Each row is a point. Each copy is the shape, with its points in the same order, stretched, turned, moved and blurred by noise. Is it also mirrored, or only turned?

Shape, 9 rows:
[[-4.0 -3.4  3.4]
 [-3.0  2.7  0.2]
 [-0.6 -2.8  4.0]
 [-0.4 -1.8  4.4]
 [ 2.2  2.0  3.6]
 [-4.9 -3.0 -1.0]
 [ 1.9 -2.1 -3.0]
 [-0.1  0.6  0.6]
 [ 0.2  3.0  4.2]]
Copy 1:
[[-6.4 -2.9  1.5]
 [-3.4  3.6  1.1]
 [-3.4 -3.4  3.7]
 [-3.5 -2.8  3.5]
 [ 0.4  0.3  5.1]
 [-6.0 -1.4 -2.1]
 [ 1.4 -1.8 -2.2]
 [-0.8 -0.4  0.9]
 [-1.5  2.1  5.7]]
Copy 1 is: only turned
Copy 2:
[[-5.6  3.3  4.1]
 [-2.3 -2.7  1.4]
 [-2.2  3.1  4.8]
 [-1.8  2.7  5.3]
 [ 2.4 -0.5  5.3]
 [-5.4  2.3 -0.5]
 [ 1.9  2.9 -1.6]
 [-0.3  0.3  1.8]
 [ 0.3 -2.1  5.4]]
Copy 2 is: mirrored

Shape:
[[ 1.5 -4.9  3.1 -2.7]
 [ 2.8 -5.5  1.7 -1.4]
 [ 1.2  0.0 -2.0  5.2]
 [ 0.4  1.8  0.6 -1.1]
 [ 1.1 -0.5 -2.9  4.3]
 [ 2.1 -3.0 -4.1  2.6]
 [ 1.9 -6.0  2.0 -5.4]
 [ 4.7  0.2  0.5 -1.3]
 [ 0.6 -2.5 -1.0 -4.3]
 [ 0.1  1.7 -4.1  2.4]]
Copy 1:
[[ 1.8 -7.0  3.5 -1.6]
 [ 3.8 -6.7  2.3 -0.6]
 [ 2.4  0.3 -1.6  5.1]
 [ 0.2  1.4  1.7 -0.8]
 [ 2.7 -0.1 -3.0  4.2]
 [ 4.8 -2.2 -3.6  2.5]
 [ 2.8 -7.9  3.0 -4.4]
 [ 4.9 -0.3  2.9 -1.0]
 [ 2.2 -3.0  0.0 -4.4]
 [ 1.6  2.3 -3.2  2.2]]
Copy 1 is: only turned
Copy 2 (10 x 4):
[[-0.8 -5.5  4.2 -1.7]
 [-0.5 -2.2  5.5 -0.5]
 [-0.3  3.3 -0.3  4.1]
 [ 1.8 -1.3 -2.3 -1.0]
 [-0.3  3.6  0.4  2.4]
 [-0.5  4.8  1.9 -0.2]
 [-0.4 -5.2  4.5 -4.3]
 [ 3.9 -0.9  2.0 -0.6]
 [ 0.4 -2.0  0.9 -4.1]
 [ 1.2  4.5 -2.6  1.1]]
Copy 2 is: mirrored

Shape:
[[-9.5  3.1 -0.6  3.6]
 [ 3.6 -0.9  3.2  1.7]
 [ 3.5  1.6 -1.3  3.0]
 [ 4.3 -0.6  1.8  1.6]
 [ 2.5  0.2 -0.5 -2.7]
 [ 1.0 -0.6 -1.3  0.4]
 [-6.4 -1.1  1.4  3.3]
 [ 3.6  2.1  2.7  1.4]
 [ 1.0  0.0  0.0  1.7]
 [ 1.3  0.9 -0.6 -5.9]]
Copy 1 (10 x 4):
[[-10.9   2.6   0.7   1.8]
 [  2.6   1.5   3.5  -2.3]
 [  2.8   1.1   0.3   1.6]
 [  3.7   1.0   1.8  -1.4]
 [  2.8   0.8  -3.2  -3.5]
 [  0.7  -0.7  -0.8  -1.2]
 [ -8.3   0.8   2.8  -0.8]
 [  2.8   3.4   1.6  -1.0]
 [  0.0   0.3   0.5  -0.5]
 [  1.8   1.7  -5.4  -6.2]]
Copy 1 is: only turned
Copy 2, 10 rows:
[[-2.8 -2.8 -1.1 10.8]
 [ 0.3  2.4 -1.3 -3.3]
 [ 3.4  3.7 -1.9  0.8]
 [ 0.9  3.2 -1.3 -3.0]
 [ 2.0  0.0  2.0 -1.8]
 [ 2.5  0.4 -0.4  0.5]
 [-4.3 -2.8 -2.4  4.8]
 [ 0.5  4.6  0.4 -2.1]
 [ 1.0  0.3 -0.6  0.4]
 [ 3.1 -0.4  6.2 -1.3]]
Copy 2 is: mirrored
Copy 3 (10 x 4):
[[ 2.1 -3.2 -9.6  4.0]
 [ 3.4 -0.2  3.7 -1.7]
 [ 1.0  2.3  1.5  2.5]
 [ 2.0  0.2  3.7 -1.0]
 [-3.0  0.6  0.4 -2.5]
 [-1.2 -0.7  0.2  0.8]
 [ 2.6 -5.4 -4.7  1.3]
 [ 2.9  2.5  1.8 -1.0]
 [ 0.6 -0.2  0.3  0.7]
 [-4.5  0.7 -1.8 -4.9]]
Copy 3 is: mirrored
Copy 4:
[[-8.2  9.1 -0.5  3.2]
 [ 1.9 -2.7  1.9 -1.0]
 [ 4.2  2.4  1.4  0.1]
 [ 3.3 -1.9  1.4 -1.2]
 [ 2.3  0.6 -3.7 -2.4]
 [ 1.5  1.6 -2.2  0.6]
 [-6.6  3.0 -0.2  3.5]
 [ 2.3 -0.1  2.8 -2.6]
 [ 0.9  1.3 -0.1  0.2]
 [ 1.3  1.4 -6.5 -4.0]]
Copy 4 is: only turned

Shape (12 x 6):
[[ 0.0  6.2 -0.5 -4.2 -4.0 -0.6]
 [-0.1  1.2 -1.2 -0.1 -3.6 -0.4]
 [ 1.8 -1.0  4.8 -3.5 -1.9 -0.5]
 [-7.3  5.4  0.6  3.2  1.5 -1.5]
 [ 2.1  4.4 -2.4  2.7  4.0 -4.0]
 [-2.5 -0.5  0.9 -2.5  5.6 -2.3]
 [ 2.2  1.6 -1.2  2.1  2.8 -1.4]
 [-1.6  1.9 -4.2 -2.8  5.9 -0.4]
 [ 3.1  0.2  0.3  5.6  0.7  3.5]
 [-1.7 -1.9 -4.6 -1.8 -1.2 -2.2]
 [-1.6  2.3 -1.2  1.9 -1.1  3.4]
 [ 0.8  4.2  3.9  4.3 -0.8  0.8]]
Copy 1:
[[-2.1  5.5  1.6  0.9 -3.6 -1.5]
 [ 1.0  0.9  1.6  2.2 -2.5  0.7]
 [-0.4 -1.0  4.4 -3.3  0.7 -1.4]
 [-7.9 -0.2  2.1  7.2 -0.4  1.1]
 [-1.9  2.9 -4.0  4.6  6.1  0.7]
 [-5.6 -4.2 -3.0  0.5  3.0 -1.8]
 [-0.6  0.7 -2.3  2.2  4.2  2.2]
 [-5.0 -1.2 -7.4  1.8  0.7  0.4]
 [ 1.7  1.0  1.1  0.7  2.8  7.6]
 [ 1.0 -3.1 -3.0  3.5 -2.5 -1.2]
 [-1.3  1.1  1.0  2.2 -2.7  4.9]
 [-1.9  2.9  5.0  1.7  2.6  3.9]]
Copy 1 is: only turned
Copy 2, 12 rows:
[[ 4.9  4.7 -0.6 -3.4 -1.2 -1.2]
 [ 1.3  2.6 -1.0 -0.6 -3.2  0.2]
 [ 3.1 -1.5  3.3 -0.5  0.4 -1.3]
 [-0.6  8.3 -0.7  4.4 -1.6 -3.5]
 [ 2.8  2.2 -6.5  3.6 -1.1 -3.7]
 [-1.3  0.8 -1.0  1.0  1.3 -7.0]
 [ 1.2  0.7 -4.6  2.8 -0.4 -1.7]
 [-1.8  2.6 -5.5 -1.3  1.5 -5.7]
 [-0.3  0.5 -3.4  4.6  0.5  4.3]
 [-2.1  1.3 -2.8 -2.3 -4.4 -3.3]
 [-0.9  4.4 -1.7  1.0 -0.5  2.0]
 [ 3.4  3.3 -0.1  5.2  0.2  2.0]]
Copy 2 is: only turned
Copy 3 (12 x 6):
[[ 0.8  0.2  6.5 -0.5 -4.1 -3.8]
 [ 0.4 -1.0  3.3  2.8 -3.1  0.4]
 [ 3.1  2.5  1.3 -1.9 -3.0  3.4]
 [-8.9 -2.6  5.1  1.4  1.0  0.6]
 [-2.3  0.5 -0.3  2.3  3.3 -4.1]
 [-4.8 -1.3 -2.6 -2.6 -1.2  1.1]
 [-0.8 -0.9  0.0  2.5  2.1 -0.6]
 [-3.6 -4.8 -1.8 -2.0 -1.4 -2.7]
 [ 3.1 -3.3  1.3  4.0  3.5  2.9]
 [-0.9 -1.4 -0.8  2.6 -5.5 -0.5]
 [-0.4 -4.9  3.7  2.2 -0.9  1.4]
 [-0.1 -0.5  5.5  2.6  3.6  1.6]]
Copy 3 is: mirrored
Copy 4:
[[-3.1  7.5  2.2 -2.3 -2.1  1.7]
 [-0.6  1.2  3.0 -1.5 -0.4  0.3]
 [-2.1  1.4 -2.6 -2.8 -6.7 -0.3]
 [-6.3  4.7  2.3  5.7  4.0 -2.0]
 [ 2.9  4.9 -3.2  3.2  2.6 -2.7]
 [-4.2  2.5 -6.7 -0.9  0.7 -2.7]
 [ 2.0  1.7 -3.1  2.0  0.9 -0.5]
 [-3.2  4.8 -4.8 -1.8  5.3  0.5]
 [ 3.5 -1.9 -1.4  4.4  0.5  3.4]
 [-2.0 -0.3  1.8 -4.9  2.4 -2.3]
 [-1.9  0.7  1.6  1.5  1.8  4.0]
 [ 0.2  1.9  0.8  5.8 -2.5  0.6]]
Copy 4 is: mirrored
